Every row gives one point. The points of each table are mixes of a few directions, plus a little noise. Count the directions of each table, and those that both share. Where both have some left over, give the other angles between the two spaces (their principal angles), to ten degrees, smallest first.

First (7 x 3):
[[-28   5  60]
 [ 19  18 -22]
 [-19 -10  29]
 [-16  23  50]
 [ 17  43   3]
 [  6 -47 -50]
 [ 21 -31 -69]]
Second:
[[ 40 -36   0]
 [-22  20   0]
 [ 42 -37   1]
 [-61  52  -1]]
Directions: first 2, second 1, shared 0; angles 60

First, 8 rows:
[[  18  -39    5  -24  -54   23]
 [   0  -28   35  -15   15   91]
 [   0   23  -19    2  -14   25]
 [  -8  -21   -1   -1   -4   -5]
 [ -18  -28  -32    6  -34  -51]
 [ -19   27   15   17   66   31]
 [  26   14  -16   -1  -32 -111]
 [   0   53   11   17   59   -2]]
Second:
[[ 22  29  10  -4   4  10]
 [ 53  38 -29 -26 -99  48]
 [-10 -33  10   1  13 -40]
 [-50 -24  -7  19  39  26]
 [ 30 -13  28 -19 -13   4]
 [-45   2 -10  31  61 -50]]
Directions: first 4, second 4, shared 4

First:
[[ 47 -40  23 -30 -29  -2  30  34]
 [-26 -29  -2  30  21  11  -8  39]
 [ 20  -1  -7 -26 -13  68 -24 -20]
 [ 28   2  -5   0 -14 -17  16  32]
 [-34  84 -59 -16 -16  -5  18   0]
 [  8 -92  71  57  46 -46 -21   2]
 [ 24  19  -4 -29 -16  42 -18 -43]
 [-12  42 -19  33  25   8 -47 -41]
 [-53  14   1 -19  -5 -62  52  -2]]
Second:
[[ 54  -7 -59   2  57 -20 -29  22]
 [-17 -14   0   1 -61   1  15 -22]
 [-29 -21  30 -44 -57  19  40 -28]
 [-72 -13  38 -19  38   4  11 -23]
 [ 78  19 -54  43  -3 -17 -33  36]
 [ 64  34  -6   6  51   2 -22  45]
 [-12   4   9  23 -54   4   5 -11]
 [-42  26  31  41  48  -3 -20   6]
 [-25 -32  14 -54 -17  10  31 -26]]
Directions: first 5, second 4, shared 2; angles 80, 90

First:
[[-51 -15 -16  18  18 -17 -55  25 -41   4  -1]
 [ 27  83 -43 -44 -26  16  88 -59  71  -6  19]
 [ 18 -12  22   5 -10   6   3   5  -1  -7   1]
 [ 49 -52  55  11   1  10   5  12   0   4 -19]
 [ -2  32  -3  -1 -32   6  10  -4   3 -24  24]
 [-43 -37 -15  12  44 -20 -52  21 -34  26 -22]
 [  5 -16  11   4   6   0  -6   6  -4   4  -7]
 [ 34  46   2 -17 -42  17  55 -27  37 -25  24]
 [-37 -32 -12  11  40 -18 -47  19 -31  24 -19]]
Second (10 x 11):
[[ -13  -17   18   25   30  -18  -12  -22   46  -13   53]
 [   8   11  -11  -16  -19   11    8   14  -29    8  -33]
 [   0    0    0    0   -1    1    0    0   -2    0   -1]
 [   8   11  -10  -15  -18   11    7   13  -29    8  -32]
 [ -14  -19   19   27   32  -20  -12  -23   50  -14   56]
 [ -16  -20   20   29   36  -22  -14  -26   56  -15   63]
 [ -14  -19   19   26   32  -19  -12  -23   50  -14   57]
 [   9   13  -12  -18  -22   13    8   16  -33    9  -38]
 [  30   40  -40  -57  -70   42   27   51 -107   30 -121]
 [   0    1   -1   -1   -1    0    1    1   -2    0   -2]]
Directions: first 3, second 1, shared 0; angles 90

First:
[[ 34  21   5 -22   9   9 -29   0   3  -6   6 -15]
 [-47 -72  -5  35 -18   9  64 -22   4 -49 -20 -10]
 [-28  18  12   0 -23 -14  54  27  12   8   4  23]
 [  8  66  -8 -45 -28 -23  -9  46   1  35  17  10]
 [-24 -53   6  28  -2  16  44 -24   7 -44 -15 -12]
 [  7   2 -21  -3   6  -6 -41  -3 -17  21   1  -3]
 [ 29  15  32  28  57   6 -39 -15   1  35   6  29]
 [ 20  -6 -35  -1  23  -2 -85 -19 -31  33  -1 -11]
 [ -1  10  13 -20 -24   6  42  14  18 -34   3 -12]]
Second, 8 rows:
[[ -5 -21  -3   9   1   6   5 -11   0 -14  -6  -7]
 [  5  21   3  -9  -2  -6  -5  11   1  14   6   8]
 [ -7 -29  -4  13   2   9   8 -16  -1 -20  -8 -10]
 [-18 -73 -10  31   4  21  18 -40  -3 -50 -20 -26]
 [ 12  45   6 -19  -2 -13 -11  25   3  31  12  16]
 [ 30 121  16 -51  -6 -35 -30  66   6  82  33  43]
 [  2  10   1  -5   0  -3  -3   5   0   6   3   3]
 [-18 -73  -9  31   4  21  18 -39  -3 -50 -20 -26]]
Directions: first 4, second 1, shared 1

First, 8 rows:
[[  1   2  -6   5   2  10   2  -3  -4  -1  10  -3  -9  -2   1   0  -8  11]
 [ 54   8  -5 -15  26  54  69  21  53  60  -7 -41   8 -59 -15 -37  96  -6]
 [-21  -4  11  -4 -11 -33 -28  -2 -11 -17 -14  20  15  24   5  14 -21 -16]
 [ -1 -26   2  25 -26 -28 -10 -25 -36 -27  19   7 -33  -3 -20   7 -36  11]
 [-19   6  45 -59   2 -63 -20  35  48  24 -88  25 103  29  13   6  71 -96]
 [ 18  -1 -20  23   4  35  20 -12 -12   1  36 -18 -43 -22  -8  -9 -14  40]
 [-32  29 -18  -3  17  27 -28   7  -6 -14  14   9   0  36  35  14 -46  27]
 [ -1 -13  -9  26 -14  -3  -6 -21 -33 -24  30   1 -39  -2 -10   5 -42  27]]
Second, 8 rows:
[[  55   -5    8   33   12  -59    1  -49  -21  -10  -41  -21  -23 -104
   -35  -17   13   -5]
 [  33    7    3   13    2  -23    7  -15   -4   -4  -17  -16    1  -53
   -16  -10    1   -5]
 [ -32   22   -4  -23    8   25  -14   27   16    3    2   12   29   49
    32   11  -12   -2]
 [ -28  -34   -3   -6  -29   41   20   21   -1    8   53   12  -22   67
    -4    6    4   12]
 [  74   -1    7   36   -1  -55   18  -42  -16  -10  -32  -33  -15 -121
   -45  -23   10   -7]
 [ -10   17   -7  -24  -29   56   28   55   30    8   46   -6   37   52
    15    2  -19   -4]
 [ -36  -13    2   -2   26  -14  -35  -22  -16    0  -20   25  -21   28
    14   12   10    7]
 [ -57    7   -5  -27   12   32  -24   25   10    5    9   27   15   83
    39   19   -8    4]]
Directions: first 3, second 3, shared 1; angles 60, 70

First, 11 rows:
[[ 51 -28  16  33  43   5  13 -11  58   0 -26  -9 -13  25 -34   2  31  32
   37  18]
 [ -4  42  -4 -14 -39 -44  12  48  -3   9   0 -29  21  -9 -12  11   7 -37
    7 -31]
 [  3 -43 -17  45 -35 -61 -44  52 -23  -3   3  10  14  -4   2  32 -55 -43
   11  19]
 [-48   0 -15   1 -19  -4  22  10 -28  22   6  -5  23  74  21  -3 -11 -23
    7   4]
 [ 10 -14  -3  -8  15  19 -36 -29 -14 -25  11  27 -23 -74  11  -2 -25  19
  -26   8]
 [-45  48 -15 -36 -14   0  38   4 -21  16   9 -22  16  28  14 -13   9 -15
    5 -27]
 [-44   8  -2 -15 -29  11   0   3 -37  10  16  10  14  28  27  -6 -12 -20
  -30  -2]
 [  0  22 -11 -18  31   9  32 -20  16   1  -6 -18  -6  -1  -7 -12  19  21
   27 -12]
 [ 44 -68  32  40  -4  20 -79 -11  -1 -27   3  54 -24 -57   2  14 -27  12
  -53  38]
 [  9  14  14 -12   2  17   3  -9  11  -2  -2  -1  -5 -11  -5  -7  20  10
  -14  -8]
 [ 25  21   7 -16  50  29  38 -36  43   0 -16 -19 -16   1 -20 -18  45  44
   26  -8]]
Second (8 x 20):
[[   7   -7  -32    8   17  -36   -8    6   -4  -13    1   -6   -5  -42
    -5   11  -32   -1   37    1]
 [  20   16   26  -10    9   25   15  -13   29    3   -9   -6   -7    2
   -15  -10   41   19  -12   -8]
 [ -10   -1   -8   11   -9  -21   16   21    1   14   -5  -14   15   43
    -4    6    0  -16   22    0]
 [   9   12    2    9    2  -17   32   19   27   16  -15  -27   12   47
   -19    2   27   -5   32   -6]
 [ -30  -44  -68    8    3  -43  -73   -4  -77  -39   32   39  -15 -114
    40   22 -121  -16    7   20]
 [ -25   -7   23  -10  -25   42  -19  -15  -27    3   14   29    1   15
    26  -10    0   -4  -60    7]
 [  21   19   25   -8    8   19   22   -6   33    8  -11  -13   -3   17
   -19   -9   45   15   -3   -9]
 [   6   14   32   -9   -6   31   16   -8   18   12   -6   -2    1   32
    -6  -11   41    8  -24   -5]]
Directions: first 5, second 3, shared 3

First (8 x 32):
[[ -43    8   14  -20  -13  -13    7  -26  -27   -6  -53   20   -4   41
    34  -26  -58   -7   29  -30   -8  -12    8   13   -2  -20  -27  -26
   -24    4   31  -24]
 [  16    1  -16   19   13   -1   -8   17   -8  -12   -4  -18   15    8
    23   26  -16   21   26    3   -8  -11   -6    8  -10   13  -10    8
    -8  -24   41  -22]
 [  -1   -8  -34  -32   47   15  -26    5    1   20   44   -8    6 -100
   -29  -38   36   77  -32  111   -6   65  -35   -1    5   93  -14   68
   -44  -81  -61  -25]
 [  21  -38   15  -14   -7  -13  -14    7   30   -7    7    1   -8   -5
   -25    9   -7  -29    4  -48  -17  -28  -12   -8  -31  -24   24   -5
    -9    5   -7   -9]
 [ -33   29    4   24    0    6   13  -19    8  -28  -24  -15  -11   38
    14  -18   -3  -25    9   -3   42   -8   36   -9    8  -15   16  -53
    43   19   35    7]
 [ -57   31    5  -16   -1    5   14  -35  -22    1  -30   15  -11   12
    16  -51  -14    5   -5   28   22   25   19    3   24    7  -18  -21
     1    3   -5    0]
 [  36   16   33   16  -67    7   46    9  -17   59   31   47   -4   31
   -25   45   63  -56  -61  -48   -5    0   17    0   55  -74    7    7
    53  121  -74  112]
 [  60  -39  -22   24   29   -6  -34   43   35  -27   28  -43   16  -24
    -8   52   -1   14   30  -13  -20  -32  -26   -5  -48   19   23   21
   -12  -47   41  -39]]
Second, 10 rows:
[[ -2  -8   2 -21  50  17 -66  18  15  84  29  18  28   0  21 -29  -2   6
    9  32 -47  -6  15  59  -9  36  -7  78 -60   9 -39  -8]
 [ 13  12  -2  20  14   4   4  17 -26  -5   3   0  22  16  -4   5 -31 -17
   -2   1 -43 -13 -22 -37  19 -10  16  -8  -3 -37  -5  -7]
 [  6  19  -2  15 -32 -18  39   2 -38 -52  10   7  -3   6 -14  -8  -2  17
  -15   3  -3  16 -28 -71  27   2 -18 -44  20 -34  12   7]
 [ -2   2   9 -18 -21 -14 -12   4 -11  10  41  31  -4  -4   7 -36  41  58
  -10  20   0  34  -4  -3   4  43 -63  17 -31   0 -14   8]
 [ 27   8   8  36   9   5   8  23 -33 -15  -1  -1  23  30  -3  28 -31 -19
   -1 -24 -52 -21 -34 -50  15 -31  15 -23  -5 -52  -1 -13]
 [ 12   3   8  10  -7  -3   1  11 -17  -6  12  10   6  12   1   3   4  13
   -4  -9 -19   3 -16 -23   6  -2 -18  -7 -12 -21  -3  -3]
 [-40  14 -39 -21 -10  -7  48 -40  20 -44 -41 -35 -27 -41 -26 -23 -26 -40
   -4  39  69   5  29  -1  13   6  57 -31  77  42  29  20]
 [ 15 -44  17  25  38  39 -22  -7  69  29 -80 -50  -9  17  14 109 -21 -85
   38 -93  26 -69  32  93 -64 -99  83   2  17  42  22 -26]
 [-35  23 -33 -23 -27 -19  49 -32  -3 -51 -11 -13 -23 -37 -25 -46  -9  -3
  -15  52  55  27  13 -31  27  30  16 -31  59  23  20  24]
 [  6 -28  33 -22 -14  -3 -49   6  25  51  37  34 -13   3  28  -3  76  68
    5 -21  14  24  14  64 -38  25 -81  47 -63  29 -20  -3]]
Directions: first 5, second 4, shared 0; angles 30, 40, 80, 80
